Rows are points. A path goes straight from each point to the next, and from the last back to the first. The post is the endless flat space through its rows: a point in 2 columns, a line in 3, a plane in 4, and so on, so that a path can go around it. How many times does the path go around the post? Going back the other way cancels.
(in the rows, 128 means zero)

Post, one row:
[[116 145]]
Path:
[[122 190]
 [121 158]
 [ 91 167]
 [ 75 134]
 [124 111]
 [142 149]
 [134 187]
 [ 98 184]
 [133 153]
 [135 137]
 [124 169]
 [105 169]
 [ 87 137]
 [ 83 162]
 [ 73 128]
 [147 117]
 [146 144]]
Times around: 2

Post (8 x 9):
[[107 118 122 119 107  82 167 151 101]
 [100 127 158 108 114 170 150 110 118]
 [105 162 112  59 136  55 110 136  96]
 [130  91 112 140  84  96 143 167 133]
 [ 88 121 169 141 125 115 119 122 117]
 [148 111 160 165 168 101 140 118 118]
 [ 76 129 200 109 100 140 140 123 154]
 [ 77 169 154 112 145 176 152 114 145]]
Path, 19 rows:
[[117 134 138 141 107 191 149 117 168]
 [117 118 131  73 113 123 196 114 153]
 [ 98 125 137  97 154  64 104 150  97]
 [126 135 173 104 116 110 126 154  96]
 [ 87 141 148 115 129 104  87 156 146]
 [ 62 155 162 172 164 129  99 134  91]
 [ 73 202 167 145 168 106 184 108 132]
 [107 123 159 122 133 105 111 111 131]
 [121 115  91 123 112 120 178 130 138]
 [120  80 203 108 108 137 105 133 161]
 [121  79 172 109  65 115 104 189 142]
 [101 157 134 143 120 142 151 141 140]
 [120 119 149 155 148 107 140  97  87]
 [ 86 106 130 127 143  69 121 103  85]
 [131  90 127 111 125  57  93 152 110]
 [120 128  89  68  92 127 163 129 170]
 [120 141 143  81 104  88 143 106 109]
 [ 68 164 174 112 192 111 165  63 107]
 [143  64 136 124  73  74 169 115 109]]
Times around: 2

Post (17 x 18):
[[123 136 131 123 150 123 158  97 133 117 108 119 180 135 142 128 130 151]
 [ 92 150 103 134 130 119 168 120 119 146 103 125 121  66 166 143 115 111]
 [130 123 121 114 131 130 109 124 110 161 151 154  81 102 201 125 208 195]
 [150 109 110 151 145 139 151  92 131 176 166 112 121 113 144 109 101 132]
 [102 168 170 126  96 124 160 107 123 135  83 134 129 152 115 148 159  97]
 [ 82 128 121 117 115 121 126  84 102  95 130 146 132 145 118 156 166  91]
 [127  94 135 145 136 125 160 100 161  93 144 129 117 121 183 125 140 116]
 [107  93  94 119 139  79 137 146 127 168 137 126  78  80 166 119 124 132]
 [138 144  92 137 143 120  76 101 179 153 109 130 184 119 174 123 118  90]
 [128 150 119 111 200 117 113 148 105 142 185 119  98  95 119 158 178 149]
 [138 149  99 103 154 144  43 158 108 171 115  97 119  98 193  82 150 124]
 [132 110 124 163 154 160 158 141 158 144 146 159 131 123  68 113 118 168]
 [106  81 119 122 109 119 137 117 157 106 133 113 158  91 145 145 134 133]
 [ 84 170 143 107  95 102 155  98 124 103 142 128 151 132 151 111 157 114]
 [146 108 113 127 122  92 113 114 136 112 136 142 115  90 169 137 101 110]
 [159 111  88 109 121 111 168 123 137 121 135 143 113 108 168 130 117 100]
 [124 122 100 136 158 123 134 104 177 107 147  88  97  95 119 128 117 142]]
Path, 26 rows:
[[ 93 105  97 123 162  94 173 109 113 136 130 151 170  77  73 179 149 124]
 [102 152 103 117 126  62 164  84 156 192 120 119  91  94  83 113 104 107]
 [134 137 146  94 130 131 153 148 130  77 205  76  84 135 132  33 181 154]
 [121  99 151 183 115 108 129  71 206 108 145 124 122 183 199 103 158 133]
 [111 111 153 106 121 110 116 116 130 118 108 109 191 136 187 133 134 177]
 [109 156 143 122 147 118 170  95 142 120 166 173 122 122 148 135 127  86]
 [144  94 138 133 166 114 178 135 175 102 167 107 121  86 205 106 155  72]
 [105 127 149 175 103  52 161  86 143 171 175 129 130  87 143 107 133 167]
 [118 151  92 125 136 142 121 132  88 114 134 168 144  78 205 133 145 220]
 [164 117  99 155 128 153 128 163 185  98  52 142 146  94 178 155 113 118]
 [123 174 133 142 125 127 133  80 118 127 121 144  84 136 130  97 150 144]
 [111 130 110  97 133 113 144 113  51 121 186 189 103  40 179 149 151  95]
 [112 139 147 106  98 118  75 123 128 120 139 131 130 107 193  88 136 142]
 [113 108 149 154 143 124 145 122 147  89  85 181 141 127 176 165 159 153]
 [100 141  97 172 132 127  83 147 133 145  69 156 132  75 136 116 141 171]
 [108  97  67 112 108  27 158  56 101 139 138 156 132 100 146 111  98 101]
 [112 184 124 138 181  93 191  62 143 140 135 175 151 130 180 124 124 169]
 [126  60 118 114 155 149 123 102 146  71 166 126 134 116 132 153 101 106]
 [130  74 118 163 112 120  72  68 188 150 131 166 123 109 160 159 135 102]
 [119 142 145 139 104  71 191 119 132  91 119 132 129  56 124 159  96 132]
 [144 101  76 142 134 131 127 102 105 132 136 103  55  92 214 153 145 140]
 [133 153  91 113 150 145 153 114 142  97 192 149 117 106 140 176 158  93]
 [178  84 132 101 162 121 124 120 140 156 159 143 133  84 199 163 141 127]
 [ 57 204 135  90 154 140 243 114 147 103 109 101 156 191 108  99 158 120]
 [139 116  68  98 118 106 127 132 125  92 159 135 178 121 124 134 113 104]
 [ 97  86  73 173 144  80 128  87 123 192 192 136 100  73 156 139 111 104]]
Times around: 0

Post, 17 rows:
[[146 174  94 123 160 121 165 147 108  84 131 160 152 109 130 131  83  98]
 [145 173 139 109 179 146 147 187 128 102 144 155 149 145 106  99  81 116]
 [136 134 131  72 150 151 129 123  73 119 183 169 123 109 139 126 119 106]
 [116 111 109 139 107 155 140 115 165 154 141 145 115 119 106 147 166  82]
 [117 140 154 157 146 146 162 155 107 168 118 104 122 118 137 163 119 155]
 [100 154 151 122 132 147 120 138  98 128 143 117 163 139 132 139 102 155]
 [132 131 148 125  97 181 119 114 177 162 114 152  81 121 158 158 143  82]
 [139 146  99 131  99 162 136 113 172 182 163 128  95 119 161 154 148  98]
 [144 133 140 142 106 125 114 146 105 156 160  93 117 100 155 149  92  91]
 [ 76 158 120 148 115 154 146 108 148 178 145 130  74 151 124 170 169  64]
 [122 141 136 152 170 136 137 151 112 144 121 106 132 130 175 109 111 133]
 [145 130 152 102 153 147 156 158 126  78 161 182 166 160 128 149  84  96]
 [126 154 171 139 125 115 124 179 115 135 151  89 112 100 179 141 130 131]
 [111 134 143 130 161 141 126 125 133 121 154  84 108 115 138 163 100 141]
 [135 125 127 132 125  92 152 122  94 136 116 111 115 135 133 122  96 174]
 [139 127 104 159 110 172 104 128 162 166 123 160  85 151 143 183 172 112]
 [100 112 158  76 147 102  88 144 110 168 147 130 145 128 155 159  99 151]]
Path:
[[143 144 118 135 127 145 168 133 113 120 112 153 150 159 162 141 106 148]
 [127 187 120 150 132 138 134 156 148 161 162  67 112  88 159 116 150  97]
 [151 111 182 128 129 133 140 149 147 120 155 132 126 147  96 158 118 118]
 [121 126 204 133 146 146 122 130 100 108 162 127 124 112 156 164 121 122]
 [165 211 196 185 134 161 105 241 125 179 150  68  94 128 161 155 144  98]
 [ 79 142 164  86  95 112 103 121 101 114 178 101 141 157 162 143 122 124]
 [122  75 106 114 133 132 144 143  92  92 179 183 154 113 121 172  85  63]
 [164 141 131 171 133 147 126 188 163 121 181 131 126 118 137 176  89  46]
 [ 85 175 127 148 150 186 150 146 116 162 161 126  84 109 132 146 127  74]
 [ 82 148 111  46 114 138 102 158 101 157 186 165 145 120 122 127 111  61]
 [189 183 124  60  96 136  92 179 124 125 128 186 156 127 161 138  92  90]
 [133 156 186  93 198 175  97 151 178 114 133 155 103 168 117 206  87 117]
 [135 145 164 159 187 118 149 119 154 134 115  74  27  76 209 132 115 149]
 [125  97 124  76  67 120 102  72 122 113 168 177  89 112 149 195  86 109]
 [110 156  82  83  91 108 173 144  73 176 177 128 134 104 113 118  94  73]
 [163 140 139 103 195 152 132 177 136 140 116 140 122 164 149 160 125 181]
 [ 52 157 168  58 173 116  52 131  73 183 192 153 151 149 116 154 119  60]
 [131 151 133 151 139 175 185 115 105 164 124 182  75 107 162 137 148 106]
 [114 114 197 113 121 122 105 215 133 125 124 163 194 121 124 199  73 168]
 [104 149 134 114 189 111 114 143 110 121 197 110  95  91 102 150 144 120]
 [136 104 178 150 109 151 136 130 110 149  85 148 120 137 161 162 127  98]
 [ 77 133 143 125 126 174 146 104 128 148  92 120 148 165  96 181 130 132]
 [109 127 111 119 126 180 146 118 123 125  84 176 146 152 148 148  98 156]
 [ 81 174 113 114 161 123 126 123 133 145 189  61 119 114 120  75  71 183]
 [139 157 178 193 132 166 107 146 114 146 122 129  78 137 191 149 144  99]
 [ 86 171 161 143 178 131 145 103 112 143  96 128  99 119 177 181 152 146]
 [119 148 132  99 135  99  85 130 126 128 163 160 120 157 165 144  89 131]
 [109 153 158 148 106 119  92 175  97 136 147  95 109 122 140 156 108 146]]
Times around: 1

Post, 17 rows:
[[105  72 177 133 155 127 109 119 125 138 144 109 172  88 141 127 114  96]
 [119 111 138 133 144 118 162 100 137 145 115 111 123 119 139 131 112 117]
 [102 135 125 145 138 107 109  94 113 127  97 129 173 115 119 137 145 112]
 [153 105  92 123 156 152 122 111  84 116 117 109 148 126 110 126 139 113]
 [120 125 148 106 162  98 138 137 114 122 155 120 135  75 104 146  93 123]
 [126 127 149 106 149 142 111  90 110 140 139 128 159  90 127 140 101 140]
 [125  90 155  97 160 125 113 148  92  91 175 143 129 124 150 193 137 109]
 [157 137 179 105 152 191 168 159  91 110 117 147 164 213  42  85 118 128]
 [119 138 121 154 113 149 147 171 171 136 113 188 166 100 120 100 109 100]
 [101 107 126 122 161 133 133 119 144 119  92 104 183 103 147 132 150 134]
 [128  95 137 119 112 122 126 107 186 121 118  93 132 133 102 163 143 107]
 [143 114 180 161 165 147 124 137 140 102 138 103 160  97 133 147 103 114]
 [114 114 134 126 143 103  93 126 167 114 128 132 133 154 116  92 104 115]
 [166  77 141 138  43  76 127 177 186 170  88  79  50 183 110  81 163 127]
 [114 133 124  94 182 191 129 138 132 149  62  98 127 137 110 140 190 105]
 [103 103 171 169 124 141 137 124 169 136 147  92 102 109 116  95 155 149]
 [103 179 108 154 147 121 101 138 146 159 175 108 140 170 131  76 120 108]]
Path:
[[ 90  95 124 148 119 132 119  95 154 147 136  88 163 101 138 136 129  88]
 [153 113 128 117 138 125 110 134 106 137 169 148 138 110  95 141  67 140]
 [113  80 168  98 133  85 108  51 152 171 137 106 139  92 104 176 152 110]
 [193  32 169 112 175 164 101  88 115  99  75  56 132 154 129 129 145  86]
 [108 144 171 137 122 154 165 152 139  86 114 102  84 137 120 137 182 152]
 [ 73  55 147 139 152 113  80 131 174 130 139 149 132 118 178  96  81  75]
 [138 119 119 118 155  96 137  95 102 156 103 107 195 139  96 135  87 125]
 [115  77 134 114 158  97 140 120 153 106 133 113 157 108  59 108 144 127]
 [128 124 172 111 102 135 140 124 154 145  93 108 159 151 135 123 182  91]
 [103 135 163 102 148 170 153 171 107 156 126 116 162 166 103  69 134 121]
 [141 110 135 160 123 110 137 169 158  95 106 165 107 165 109  99 113  53]
 [183  48 119  89 107 119 108  89  58 115 127 140 138 146 141 122 122 123]
 [155  99 138 160  68 106  87 167 124 144 152 109  99 154 137  94 121  99]
 [101  66 149 149 148 129 111 141 131  74 143 135 166  49  95 180 105 112]
 [122 156 150  94 138 126 137 113  68 103 123 204 186 134 116 185 124 160]
 [ 94 143 152  80  90  44 121 108 174 211 172 117 122 153  83  97  99 105]
 [120 155 165 152 140 136 122 169 132 183 146 143 160 147 130 102 135 123]
 [154 129 136 122 125 104  94 142 148 134  92 102 176 154 150 149 188 127]
 [187 111 121 128  59  91 100 124 139 134 140 107 130 134 107 125 147  97]
 [ 91 138  86  72 117  75  89 119 172 144 150  62 120 111 106 123 142 147]
 [ 44 167 102 180 119 123  51 148 161 119 112 164 157 116 140 108 155 131]
 [160 126 108 135  64 128 131 172 162 158 125 119 131 123  86 123  66 100]
 [112 139 124 164 154 154 117  70 114 172  98  49 181 168 137  39 115 146]
 [ 52 114 191 127 199 177 166 193 104 105 121 160 159 117  98 117 172 137]
 [130  66 192 144 164  24  47 121 112 135 108 101 183  95 130 119  90  95]
 [160 132 155 114 142 143 132 130 115 134  90 129 142 136 114 136 140 115]
 [119 110 205  89 173 200 183 113 121  99  96  97 131 126  99 128 128 139]]
Times around: 4
